Every row gives one point. The window is the flat piece filled in between its corners: a triangle in 3 columns, a solid with four corners in 4, and so on. A path goes straight from each point to the next, and from the last back to the first. After which points does the path pass through the window?

Window (3 x 3)
[[ 15 -26  -8]
 [-34  60   6]
 [ 25  -5  11]]
Path:
(1): [-18  53  -2]
(2): [-4 51 -5]
(3): [-71  49  27]
(4): [-49  52  21]
(5): [  2  35 -12]
(6): [12 27 -2]
(7): [-12  19  17]
(8): [-24  -4  28]
(9): [ 3 43  6]
(10): [ 0 52 -9]
(11): [-48  33  20]
(12): [-35  29  25]
Through the window after points: 2, 4, 6, 10, 12

Window (4 x 4)
[[ 30  46 -21   1]
 [ 32  16   9  36]
 [ 41  12   3 -10]
 [-66 -59  -6 -14]]
Path:
(1): [ 71  39 -20  35]
(2): [27 27 40  8]
(3): [-53 -28  49  -9]
(4): [ -7 -37 -15   6]
(5): [ 30  -9 -41  18]
(6): [ 24  90  20 -10]
(7): [-35  19  13 -15]
(8): [ 14 -40 -27  22]
(9): [ 20   0 -26  12]
(10): [ -9  69   4 -29]
(11): [-51   9  34  24]
(12): [ 22 -25  -4   5]
(13): [ 46 -21 -29  32]
(14): [  3  -2  19 -10]
(15): [25 36 17 11]
(16): [ 26  12 -22  24]
Through the window after points: 5, 7, 9, 15

Window (6 x 6)
[[ 41   3  27   7 -10 -36]
 [-10  -2  -8   6  36 -21]
 [-29 -22  19  15  11  35]
 [-19   2 -12   0  95  54]
 [-12  -2  31 -19  13 -10]
 [ 16  53   4  11 -28   7]]
Path:
(1): [ -1  24  56  14  19 -17]
(2): [-15  18  23   4  43  18]
(3): [-14 -12 -31 -15  14  18]
(4): [  8 -10  -2 -12   7  41]
(5): [  1  10  16  35  30 -29]
(6): [ 11  32  57  10  17 -25]
(7): [ 14  -4   3 -10   9 -16]
(8): [-11 -19 -10   1  14  28]
(9): [-22  -2  27  16  19   9]
(10): [-57  24  43  19  25  -1]
(11): [ 43  -5 -13  -2  10 -16]
(12): [ 13   1  14  -8 -10  12]
(13): [-6 32 23 28  5 15]
(14): [-21  60  34   9  32  18]
(15): [ -9 -13  -8   0   8  27]
(16): [ -5   3 -28  -2  11   3]
Through the window after points: 8, 10, 16

Window (9 x 9)
[[ 79   5  14  -9 -92  53  59   1  38]
 [-59 -16 -28  30  30 -13 -92  18  48]
 [-14   2   9  44 -20 -52  -5  21 -25]
 [-45  14 -36  -9  37  44  26 -31  29]
 [-50  -9  -3  32  60  65 -15  31  29]
 [-15 -54 -31  41  42  -9 -61  -2  -8]
 [ 56 -17  18 -50 -19 -11  42  30  45]
 [ 20 -13  26  18   0   8  65 -25  70]
 [-11   6  70 -21 -13  41  50 -56  11]]
Path:
(1): [ 38  10  37  10   8  30  24 -29  31]
(2): [-24 -31  36  -5 -48  21  21  14  13]
(3): [-44 -21  -8  20   8  44  11  -7  18]
(4): [  7  31  -9  28  45   2 -26 -21  13]
(5): [ 28  20  21  43  23 -36 -25  20   0]
(6): [-68 -29 -10  17 -40   2  28   7  -9]
(7): [-30 -33  -5   3 -48   5  -8  15   7]
(8): [ 15  17  11   7  32   2 -12   4  23]
(9): [  1  66   0  32  31 -25 -61 -16   8]
(10): [-42 -52  -4  34 -11  15   7   6   9]
(11): [-38 -28  -3  12  17   1  -2   4  25]
(12): [-10   6  -3  18  60  -3 -29  -8  27]
(13): [ -3  20  23  18  14  19  -3 -35  11]
(14): [-31 -48   4  12 -25  20  23   2   9]
(15): [-36 -24  17  -6 -16  10  10  12  34]
(16): [ 24  15  26  20  24  21  16 -55  39]
Through the window after points: 5, 15
